Each row is a point. The last column is the point's height on a tilted bowl or saddle (a function of degree 2), plus a little noise. Along how many of its main directions does it bend up, bend down or stay straight?
(in the rows, 128 means zero)

Points (10 x 3)
[[164  85 155]
 [146 143 143]
 [103 168 157]
 [148 194 187]
 [122 118 139]
 [142 169 159]
 [130 169 157]
 [138 147 144]
 [124 164 153]
 [117 135 140]]
Directions: 2 up, 0 down, 0 straight

Points (12 x 3)
[[112 133 170]
 [100 120 156]
 [125  88 122]
 [166 109 136]
 [143 148 175]
 [ 81 138 152]
 [168  96 120]
 [148 134 168]
 [159 166 165]
 [113  93 128]
 [158 185 153]
 [ 97 118 153]]
Directions: 0 up, 2 down, 0 straight

Points (15 x 4)
[[137  76 125  97]
 [ 96 107 131 104]
 [ 70 155 140  99]
 [121 147 132 121]
 [ 99 114 128 109]
 [133 130  99 117]
 [117 130 148 117]
 [ 98 101  95  95]
 [166 132 112 119]
 [107 138 102 112]
 [140 131 142 122]
 [155 120 142 119]
 [105 116 109 110]
 [119 111 159 108]
 [183 233  83  45]]
Directions: 0 up, 3 down, 0 straight

Points (17 x 4)
[[163 134 135 144]
 [120  90 125 147]
 [133 104 160 142]
 [124  96 125 144]
 [116 136 111 141]
 [131 136 147 135]
 [118 143 148 136]
 [204 112 126 178]
 [187 124 146 159]
 [125  95 128 144]
 [130  70  90 175]
 [128  88  92 161]
 [ 70 120 144 156]
 [200 126 107 183]
 [117 113 106 144]
 [121 145 116 140]
 [ 90 189 133 165]]
Directions: 3 up, 0 down, 0 straight

Points (18 x 4)
[[ 68 135 102 171]
 [120 168 121 142]
 [108 119 113 133]
 [133 120  98 111]
 [152 112  90  87]
 [146 116  88  91]
 [106 172 178 102]
 [129 191 155 120]
 [129 125  85 105]
 [142 112 154 129]
 [ 98  98 100 123]
 [123 109  85  98]
 [108 130 147 136]
 [138 118  93 102]
 [150  98  76  57]
 [166 149  91 107]
 [169 167 141 133]
 [154  96 113 100]]
Directions: 1 up, 1 down, 1 straight

Points (26 x 5)
[[110 128 137 131 120]
 [103 105 132 172  98]
 [116 105 122 158 112]
 [171 181 101 163 116]
 [107 144 108 134 137]
 [153 133 179 187  89]
 [124 127 112 147 129]
 [ 85 136  89 118 135]
 [123 112 101  97 118]
 [128 140 115  98 129]
 [151 107 154 121 119]
 [167 154  48 142 189]
 [128 176  99  83 149]
 [152  85 134 132 109]
 [114  87 127 118 105]
 [151 121 177 143 123]
 [152  89 131 139 110]
 [149 173  83 162 152]
 [106  75 119 147  92]
 [149 132  62 107 168]
 [108 131 129  79  93]
 [123 119  93 136 137]
 [109 119 115  78  95]
 [106 126 140 171 102]
 [ 98 158 119 134 123]
 [ 66 151 164 110  50]]
Directions: 1 up, 3 down, 0 straight

Points (26 x 5)
[[111 146 114 183  98]
 [177  80 155 139 103]
 [163 157 144 130 126]
 [153  70 162  96 118]
 [104 130 144 156  88]
 [102  72 167 156  69]
 [119  55 186 139  76]
 [110 157  94 157 104]
 [195  90 121 172 105]
 [112 142 121 165  97]
 [145 121  97 184  98]
 [137 139 127 194 106]
 [112 130 104 115 111]
 [112 155 132 113 110]
 [128 126 131 121 106]
 [100 141 136 162  91]
 [ 84 122  95 109 110]
 [150 125 106 160 104]
 [115 110 165  98 106]
 [124 119 138 121 103]
 [144 126 114  96 126]
 [ 83 141  85  87 124]
 [124  78 165 119  95]
 [114 133 118 103 114]
 [117  86 123 140  93]
 [120  93 121 144  92]]
Directions: 1 up, 0 down, 3 straight

Points (47 x 7)
[[109  67 153 121 156  57 179]
 [133  87 144 126 126  70 137]
 [106 134 112 146 119 125 128]
 [103 178 126 151 161  97 164]
 [ 96 177 209 125 134  87 155]
 [141 140 122 122 119 109 127]
 [128 140 143 144  92 100 140]
 [ 85 156 139 158 164 104 143]
 [153  82  76 102 144  86  75]
 [157 148 103 156  79 148 159]
 [112 125 127 151 106 138 123]
 [101  82 173  98 168 160 176]
 [135 115 140 112 103  87 132]
 [169 171 136 140 108 160 185]
 [ 82 112 101 104 191  71 197]
 [148  84 132 108 171 142 132]
 [124 195 183  80 102 114 205]
 [172 138 102  89 153 167 106]
 [ 88 109 114  92 140 130 135]
 [ 84 112  98 121 121  79 163]
 [112 107 124  93 104 155 124]
 [133 100 142 170  95 134 131]
 [ 91 139 163 144 123 155 103]
 [152 132 182 145 144  91 142]
 [113 136 199  78 160 104 162]
 [117 116 128 152 155 182 159]
 [145  93 140 131 131  74 124]
 [121  93 113 143 156 167 161]
 [113 137 110 167 109 108 141]
 [167 117 107  70 170  96  61]
 [114 156 125  88  90 146 129]
 [149  96  96 138 128 105 109]
 [104 154 150 100 164 108 136]
 [133 160 125 100 144 144 125]
 [117 132 135 113  89 130 123]
 [102 130 154 141 117 119 120]
 [ 98 163 151 118 152  94 148]
 [ 97 114 143 143 125 156 122]
 [121 100 178 124  89 155 141]
 [ 84  88 147  76 134 119 161]
 [106 122 144 114  74 123 124]
 [121 101 121 130 110 164 135]
 [123 137 111  77 141  88 130]
 [139  98 113 107 104  87 115]
 [136 147 173 166 142 105 143]
 [138  84 123 118  98 156 135]
 [138 102 151  98 152 107 126]]
Directions: 3 up, 1 down, 2 straight

Points (38 x 7)
[[127 177  99 120 159  82  89]
 [125 103 143 106 137  53  86]
 [149  56 147 144 109 128  94]
 [165 111 158 123 131 122 115]
 [127 114 183 109  83 120 108]
 [101 132 159 109 181 112 111]
 [139 174 117 141 136  91 107]
 [205 124 113 119  94  97 107]
 [123 127 116 119 128 151 115]
 [153 158 180 104 140 152 112]
 [ 77 110 173 136 115 126  97]
 [169  93 174 121 144 167 103]
 [ 92  83 113 113 169 163  99]
 [124  88 120 139 126 192  88]
 [140 129 118 131 142 152 116]
 [145 150  97  69 134 150  94]
 [132 102 134 124 162 121 116]
 [158 179 171 114 121 190 101]
 [145 145 130 141 127 139 121]
 [ 73 173 182 124 191 109  93]
 [132 156 129 125 116 153 118]
 [131 154 114  96 136 164 105]
 [ 80 133 176 117  81 103  81]
 [148 162 134 127 101 148 120]
 [157 120 108 133 152  89 103]
 [ 93 113 108 192 139 158  73]
 [152 110 120 115 182 103 103]
 [174 149 148  78 108  85  96]
 [118 131 144 105 197 149 116]
 [102 122 179 124 104 113 105]
 [133 136 127  97 117 141 117]
 [140 102 131 153 120 185  95]
 [118 146 118 126 139 139 115]
 [122 128  51 178 154 129  64]
 [122 131 133  96 122 158 114]
 [143 167 154 100 159 120 109]
 [ 81  96 100  93 111 146  89]
 [126 121 124 163 134 102 103]]
Directions: 0 up, 4 down, 2 straight

Points (43 x 7)
[[143 147 165 128 141 123 136]
 [164 164 126 126 124 176 132]
 [143 146 187 139 140 177  94]
 [136 166 134 147 150 123 142]
 [174 111 123 152 135 106 118]
 [148 113 130 139 104 139 124]
 [136 153 121 140 158 129 135]
 [109 173 125 107 127 146 119]
 [127 145 206 160 113 120 110]
 [106 157 156 113 169 117 120]
 [ 73  99 116  93 123 160 195]
 [146 122 105 136 112 140 141]
 [152 113  61  98 149 120 115]
 [147 142 124 141 147 106 142]
 [160 124  93 155  85 144 158]
 [149 109 148  63  99  88  74]
 [134 138  84 178  92 158 212]
 [169 127 109 148 139  91 125]
 [104 117 103 164 160  71  80]
 [144 127 129 174 130 121 147]
 [144 103 171 116 124 101 101]
 [167 164 149 155  99 129 152]
 [ 71 157 135  63 117  66 169]
 [175 191 124 189 183 131 186]
 [126 105 131 126 146 113 122]
 [146  71 131 169 149 143 101]
 [132 112 137 132 170 163 120]
 [129  47 137 162 156 143  82]
 [149 119 120  85 123 104 121]
 [151 141 143  87 109 158  91]
 [120 113 179 189  86 112 137]
 [ 99 107 132  97 119 191 151]
 [152 147 162 136 164 105 166]
 [120 105 133 149 158 119 117]
 [125 119 113 101 116 118 135]
 [ 95 168 141  97 175 125 110]
 [181  96 151 142 145 119 117]
 [151 141 105 104 108 135 134]
 [123 117  81 141 131 115 129]
 [111 191  93  95  76 169 146]
 [127 113  54  91 129 120 147]
 [101 165 125 137 132  66 141]
 [137 132 148 107 130 157 114]]
Directions: 2 up, 2 down, 2 straight

Points (71 x 9)
[[150 138 136 123 133 140 168 138 116]
 [100 130 114 159 106 138 127 125 117]
 [ 96  88  95 137 124  93 158 112 104]
 [150 190 112 168 120 139 117 136  99]
 [118 169 149 162 106 126  91 120 107]
 [110 160 150  85 146  97 133 154  95]
 [146 155 163 117 141 122 110 158 115]
 [ 93 145 107 141  84 117 142 173 118]
 [136 126 134 148 158 146 163 141 117]
 [133 160 114  99 148 142 117 124 103]
 [117 126 139 112 142 177 127 121 113]
 [121 139  99 108 119 129 113  89 105]
 [125 106 134  97 138 136 139  93 113]
 [185 123 104 182 127 146  78  89  94]
 [109 111 189 138 162  59 116 188  78]
 [146 158 100 119 118 137 131 111 107]
 [120  92 100 109 167 132 108 101 103]
 [101 166 123  85  91 122 132 104  95]
 [ 45 122 123 174 122 124  70 152  94]
 [121 148 149 103 151 177 119 170 115]
 [152 176 130 106  80 130 121 122 105]
 [130  64 180 154  79  74 138 126 111]
 [133 122 108 130  93 107 117 134 128]
 [141 168 104 148 134 137 186  68  79]
 [ 93 154 133 165 111  90 152 135 106]
 [139 153 106 157 119 116 137 121 114]
 [148 124 132  94 112 159 117 154 117]
 [ 97  98 152 132 153 145 135 158 117]
 [108 131 153 112 170 118  91 160 105]
 [163  96 147 166 156 146 110 151 124]
 [163 135 186 125 163 106 148  79 122]
 [ 83 167 114 119 103 154 134 133 100]
 [107 149  87 146 139 112 120 106  99]
 [ 92  64 176 111 139  73 107 101  96]
 [148 126 158 160 141 101 119 134 125]
 [ 86 149 166 132 112  81 138 132 101]
 [183 131  91 132 110 135  71 144 104]
 [136  99  96 118 117 146 133 180 117]
 [174 156 139 160 176 168 122  97 104]
 [114 149 129 125 104 126 102 159 122]
 [ 98 121  98 162 123 151 137  63  84]
 [188 108 115  87 131 128 141 109 107]
 [171  79  89 128 153 117  91 165 102]
 [158  95 141  75 175 147 171 140  83]
 [101 107 176 117  95 144 192 134  93]
 [187 123 162 141 129 129 131 144 121]
 [ 84  94 127 135 147 138 126 143 112]
 [ 90 155 107 105  86 138 103  89  89]
 [ 99  55 148 143 149 166 176 156  91]
 [105  97  89 128 112  74 138 105 111]
 [117 125  91 152  97 149 134 123 112]
 [116 106 148  78 129 111 106 107 109]
 [138 152  71 129 186 111 173 173  59]
 [ 88 127  84  94 118 179 181 141  66]
 [138 144 123 125  96  76 110 108 116]
 [161 158 101  24 137 123 114 132  63]
 [130 143  85 175 166 183 138 126  86]
 [194 160 134 123  99 125 107 147 106]
 [163 128 140 119 130 166  88 147 115]
 [ 95  75 107 181 171 101 137 145  97]
 [133 127  97 134 159  89  77 121  99]
 [110 101 161  76 124  98 175 125  90]
 [117 154  99  98 173 130 135 104  86]
 [127 143  89  89 163 122 155 115  83]
 [ 96 108 128 190 149  85 143 150 106]
 [134 152 170 119 168 131  86 117 109]
 [147 142 183 145 115 125 155 112 122]
 [108 111 112 102 168 148 147 153  96]
 [ 96 105 140 218 169 116 183 105  91]
 [139 132 168 163 136 125 163  91 122]
 [113 136 117 139 134 104 107 134 118]]
Directions: 0 up, 6 down, 2 straight

Points (63 x 9)
[[120  96 107  90 104 148 108 113 131]
 [ 73 124 105 158 161 135 148 115 141]
 [124 121 117 119 118 127 109 113 125]
 [141 108 162 115 157 143 179 124 131]
 [105 117  75  99  81 101 101 104 104]
 [101 174 136 103 116 138  93 116  97]
 [109  45 144 187 102 123 126 140 114]
 [118 110 124 126 187 122 105 151 113]
 [171 109 162 125  91 134 181  93 202]
 [164 157 129 196 110 112 136 125 147]
 [142 178  97 140 181 124 130  98  87]
 [147  81 107 186 130 135  89 106 109]
 [101 130 131 102  87 117 125 139 127]
 [127 186  79 113 130  90 155 152  84]
 [184 160 183 150 112 101 111 131 199]
 [140 134 184 147  96 168  84 151  91]
 [ 84  67 106 170 152 134 126 158 155]
 [ 96  77  92  99 151 154 131 168 179]
 [143  98 178 141 151  96  99 111 148]
 [130 122 150 134 141 115 136 135 122]
 [100 196 114  96 173  82 161 133  59]
 [129 133 137 160  87  90 146 130 139]
 [146 121 126 117 143 105 140 138 112]
 [123 143 114 126 130  94 124  90 131]
 [162 128 101 118  57 120 136 144 116]
 [133 132  92 114  83 117 143 121 120]
 [174 120 127 186 124 141  89 113 137]
 [159 161 106  91 105 143  91 168 144]
 [103 140 123 141 142 123 131 148 110]
 [118 135  75 144 141 115 151 146 101]
 [150 121 179 158 100  79 116 120 169]
 [104 147 162  85 116 159 174 157 104]
 [129 104  97 141  99 106 129 123 106]
 [165 144 137 138  95 132 100 144 137]
 [131 152 194  79 109 137 113 120 115]
 [161 129 152 153 126 116  90 131 148]
 [148 160 106 142 148  62 145  91 138]
 [112 175 107 101  63 151 167 101 126]
 [142  88 116  97 116 108 117 127 117]
 [159 110 108 159 133 140  84 102 130]
 [129 113 138 143 131 138  90 137 126]
 [ 94 189 157 189 164 133 155 175  35]
 [ 99 134 109 105 143 111 106  90 125]
 [137 117 120 161 122 131 176 150 127]
 [100 103 122 109 168 104 173 135 121]
 [111 145 179  91 138 114 133 157 103]
 [119 118 197 102 134 117 131 114 140]
 [166  86 112 129 175 133 120 154 105]
 [117 105 121 105 130 145 130 153 133]
 [ 92 120 136 127 112 115  82 128 127]
 [ 96  55  73  94  95 100 130 138  98]
 [103 163 123  60  71 110 170 163 129]
 [109 119 143 123 110 179 126 172 116]
 [136 186 110 135  78 140 147 148 101]
 [107 127  59 129 128 160 174  98 149]
 [124 166 136 116 122 157 168 153  86]
 [147 114 139 111  86 129 145 149 129]
 [168 122 127 117  77 146 126 165 126]
 [135 181 164  92 148 126 172 130  86]
 [104 112 104 200 197  95 111 160  92]
 [101 149 119 159 110 163  96 130  90]
 [156 108 142  80 191 100 118 105 110]
 [ 77  93  92  98 175 110 145 132 141]]
Directions: 2 up, 2 down, 4 straight

Points (66 x 9)
[[126  98  77 145  81  78 140 149  98]
 [111 147 158 141  84 129 157 123 125]
 [158 195  84 136 149 123 130 150 134]
 [153 148 141 167  93 186 106 152  94]
 [129 159 118 120 161 139 142 143 139]
 [ 95 132  89  84 146 134 144 100  99]
 [162  90 132 122  99 138 129 123 105]
 [121  92 160 140 119 154 121 117  90]
 [164  96 104 139 124  90 182 137 108]
 [143 183 109 121 107 111 107 100 127]
 [136 118 100 172 122 195  86 129  81]
 [117 106  93 131 166 175 123 121 102]
 [134 177  83  91  70 158  91 119 121]
 [136 123 153 183 124 120 131 113 112]
 [161 134 106 191 148 131 158 162 120]
 [ 97 151 182 132 176 128 113 114  86]
 [ 94 179 146 167 104 123 180 166 120]
 [150 156 133 117 178 158 120 120 143]
 [134  94 101 132  91  79 134 121 106]
 [139 126 103 147  98 152  76 145 108]
 [ 79 111 129 113 125 169 113  80  73]
 [ 84  82  73  72 118  43 131 131  79]
 [ 77 120 106  90  70 120 117 138 130]
 [ 94 120 167 106 134 145 125 142  88]
 [151 135 102 159 104 155 112 158 110]
 [123 152 132  97  97 145 100 120 120]
 [109 161 164 133 185 171 126 118 112]
 [151 161  71 127 130  93 164 143 114]
 [116 155 149  90 165 119 102 108 104]
 [126 131  93 127 173  96 142 149 122]
 [124 151 180 155 173 142 102 197  69]
 [ 78 138 107 140 119 143 143 132 115]
 [161 145 131  60 182 146 103 128 101]
 [ 84 120 139 178 135 131 119  87  74]
 [147  85 125 116 135 136  78  57  75]
 [139 129 125 114 136 116 132 112 130]
 [ 76 100 116 168 106 152 142 139  84]
 [113 138 130  75 127 110 147  86  97]
 [152 111 156 146 119 197 157  81  94]
 [103 101 108  93 144 119 120 162 110]
 [127 135 144 149 147 150 113 144 119]
 [154  99  55  97 139 138  88 146 105]
 [125 196 147  79 166 120 140 144 131]
 [152 122 156 120 157 194 137  95 109]
 [120  95 113 104  85 110 178 128  95]
 [107  98 110 109 145 127 142  87  96]
 [156 158 143 113 109 109 192 159 135]
 [115 157 127 185  94 123 104  94 100]
 [ 89 167 139 129 143 108 168 128 122]
 [ 81 168 173 125 107 149 144 115 118]
 [107 170 183 125 122 102 123 143 104]
 [131 123 136 129 139  73 151  98 109]
 [116 127 148 150 111 142 136 123 116]
 [154 146 123 121 165 117 120 129 144]
 [174 147 103  49 112 104 104  88  63]
 [111  84 127  80 138  84 149  92  74]
 [ 98 147 105 185 166 146  71 106  73]
 [131  79 168  87 151 102 101 143 100]
 [127 140 173 162 127 127 171 132 122]
 [ 65 181 136 107 135 101 100 146  92]
 [121 116 138 140 182 125 154 105 124]
 [125 162 146 147 159 116 132 109 135]
 [143 136  80 152 128 111 129 110 119]
 [ 99 155 120 135 155  99 137 144 114]
 [114 118 120 139 134  93 126 141 119]
 [ 90 132 138 125 174 100  94 159  95]]
Directions: 2 up, 6 down, 0 straight

Points (75 x 9)
[[117 106 128 134 136  73  77 135 150]
 [102 115 114 125  79 105 113  80 116]
 [191 131 162 117 123  70 131 187 158]
 [106 114 144 114 131  81  91 202 161]
 [119  96 178 146 102  96 117 132 136]
 [117 115  92 146  89 131 123  68 111]
 [ 91 158 117 160 149 108  99 161 166]
 [ 98 134  85  98  92 143 104 132 162]
 [118 146 117 142 134 108 147 143 133]
 [129 121 109 154 172 178 147  93 181]
 [141 109 138 141  82 158 179 168 143]
 [120 149 108  84 121 109  89  95 150]
 [112 101 164  93 126 125  94  97 146]
 [118 146 114 101 167 148  81 112 169]
 [137  53 116 126 129 112 108 124 130]
 [146 138 145 110 137 141 113 156 140]
 [156 110 141 147 103 134 115 136 120]
 [121 172 113 177  97 139 157 103 136]
 [143  70 111 103 108 115 141 159 133]
 [143 148 111  95 146 109  96 151 153]
 [ 88 112 151  67  87 114 152 115 155]
 [151 182 162  94 118 110 154 138 161]
 [152 169 152  91 118 143 111 161 159]
 [117  61 121 144 100 131 143 125 130]
 [105 102 166 140 146 159 155 137 144]
 [166 158 102 165 142 178  77  70 177]
 [131 116 105 162 115 135 132 104 126]
 [116  73 105 115 159 124 124  68 151]
 [128 129 142 118 164  86 169 127 134]
 [144 109 126 192 115  63  78 139 152]
 [120 178 108 155 153 177 168 169 186]
 [171 169 163  95  93 152 156 127 164]
 [105 160 140  93 134 147 102 137 157]
 [165 100 125 116 140 144 116 121 126]
 [164  94 162 155 128 157 165 160 140]
 [126 140  75 150 134 157 137 162 163]
 [119 107 113 148 167 152 135  82 163]
 [140 113 102 166 110  91 139 135 114]
 [122 163 130 140 165 104  99 105 159]
 [112 137 119  81 116 124 106 160 157]
 [145 134 108  85 135 110 147 145 143]
 [134  70 136 125  97  62 128 123 120]
 [131 119  74 128 107 127 101 102 125]
 [189 131 112 144 124 138 149 126 125]
 [ 98 115 111 101  97 141 127  85 139]
 [110 109 110 101 140  85 157 133 128]
 [118 180 161 160 103 116 164 111 140]
 [ 93 118 112 122 131  87 124 142 135]
 [136  99 119 142 126 149 118 110 131]
 [154 116 189 125 107 135 150 132 137]
 [105 118 134 177 175  70 133  96 152]
 [130 134 105 102 186 196 130 135 185]
 [155 117 131 135  94 150 133 160 127]
 [141 130  71 177 125 154 155 169 163]
 [166  88 147 123 133  88 150 111 121]
 [128  76 144 180 166 158 146  89 179]
 [102 124  71 108  94 139 112 175 171]
 [123 182 116 119 155 120 101 121 164]
 [105 131 113 172 166 153 198 171 174]
 [101 125 121 187 138 162 179 128 165]
 [163 121 112 124 110  99 123  95 102]
 [114 176 120  94  69 197 183 150 200]
 [132 170 150  80 147 130  99 133 164]
 [144 131  96 102 104 117  96  77 120]
 [145  78 127 139 115 138  80 122 123]
 [135 161 157 133 134  87  96 205 171]
 [122 159 131 122 146 126 136 129 144]
 [131 162 169 139 169 175  99 111 175]
 [ 83 138 157 148  84 117 191 146 131]
 [ 92 134 163  79  85 137 126 117 158]
 [107 186 134 132  89 144 139 126 153]
 [132 136 144 137  79 117 146 134 127]
 [155 126 118 179 160 164  92 147 167]
 [105 122  93 158  73 174  69 134 169]
 [145 118 108 150 187 127  99 130 166]]
Directions: 6 up, 2 down, 0 straight

Points (66 x 9)
[[153 121 132 144  80 105 121 130 112]
 [ 95 136  95 139 132 111 165 165 116]
 [ 55 180 118 128 146 148 130 112 108]
 [153 133 166 100 142 129  92  78  92]
 [ 91 127 122  81 109  92 140 128 126]
 [ 53 111 140 124 166 118 148 113  98]
 [183 111 127 149 199 127 119 117  97]
 [123 130 108 129 154 137 115 147 122]
 [103  98 101 121 143 144 135 142 118]
 [148 100 130 133  80 129 154 108 110]
 [108 159 147 141 120 135 150 109 104]
 [173  92 120 102 133 134 159 125 120]
 [110 141 155 149 117  63 152 123 102]
 [127 176 132 149  60  92 137 144  87]
 [ 90 140 127  71 127 119 145 148 112]
 [190 104 122 159 150 112 133  93 102]
 [113 137  90 144 117 157 115 141 113]
 [134 104  74  86 158  95 125 114 144]
 [128 124 121  96 141 150 112 151 115]
 [125  99 152 140 105 145 123 140 124]
 [ 87 107  93 172 166 169 124 157  89]
 [153 111 141  94 144  90 137  67 129]
 [116  92 117 102  40 157 122  90  67]
 [112 128 103  80  98 151 114 118 111]
 [134  91  91 170  89 108 149 124 102]
 [131 133  96 102 133 127  80 132 120]
 [ 82 116 144  99 132 125 139 148 112]
 [181 176 113 148 127 117 130 127  92]
 [176 127 179 142 123 146 127 174 149]
 [ 94  72 140 128 117 120 169 136 121]
 [ 76 204 137 159  72 152 147 131  71]
 [155 131 142 105  93 217 132 129  69]
 [ 79 136 143 176 104 157  97  91  70]
 [113 167  82  71 161 109  99 113 152]
 [128  67 111  98 160 160 172  93 106]
 [135 141 142 129 156 166 184 100  92]
 [152 122 129 110 142 180 153 138 107]
 [137 127 197 105 157 166 115 146 111]
 [188  74 137 115  94  93 134 179 129]
 [144  80 125 102 151 156 138 120 118]
 [ 76  91  88 179 102 150 162 166  81]
 [140 131 108 174 100  57  95 122  98]
 [116 208  94  98  89 107 115 133 122]
 [130 117 187 144  95 152 130 135 121]
 [139 116 133 140 104 152 131 112 110]
 [ 92 126  83 111 152 127 150 121 134]
 [132 129 132 143 163  86 106 114 117]
 [144 119 101 145  95 152 134 132 106]
 [143 168 120 132 105 202 166 100  60]
 [ 76 138 169 166 118 132 150 133  95]
 [132 104 162 140 110 101 156  88 117]
 [126  82 138 151 117  78 147  97 124]
 [109 164 103 168  86 134 128 106 100]
 [ 38 179 134 124 138 184 160 135  66]
 [ 92 117  93 141 130 124 102 144 120]
 [141 119 189 122 136 128 129  88 106]
 [104 120 109 126 178 134 105  88 119]
 [170 134 148 173  99  93  82 121  89]
 [129 134 155  90 125 152 140 107 103]
 [ 99 119 110 146 126 185 122  91  83]
 [139 129 115  98 116 107 121 156 122]
 [ 94 105 137 112 126 102 131 114 127]
 [170 151 126 104  94 137 134  90  91]
 [ 68 144 176 143 132 113 128 129  88]
 [151 129 120 109 120  86  60  85 111]
 [128 133 137 111  94 146 117 134 110]]
Directions: 1 up, 6 down, 1 straight
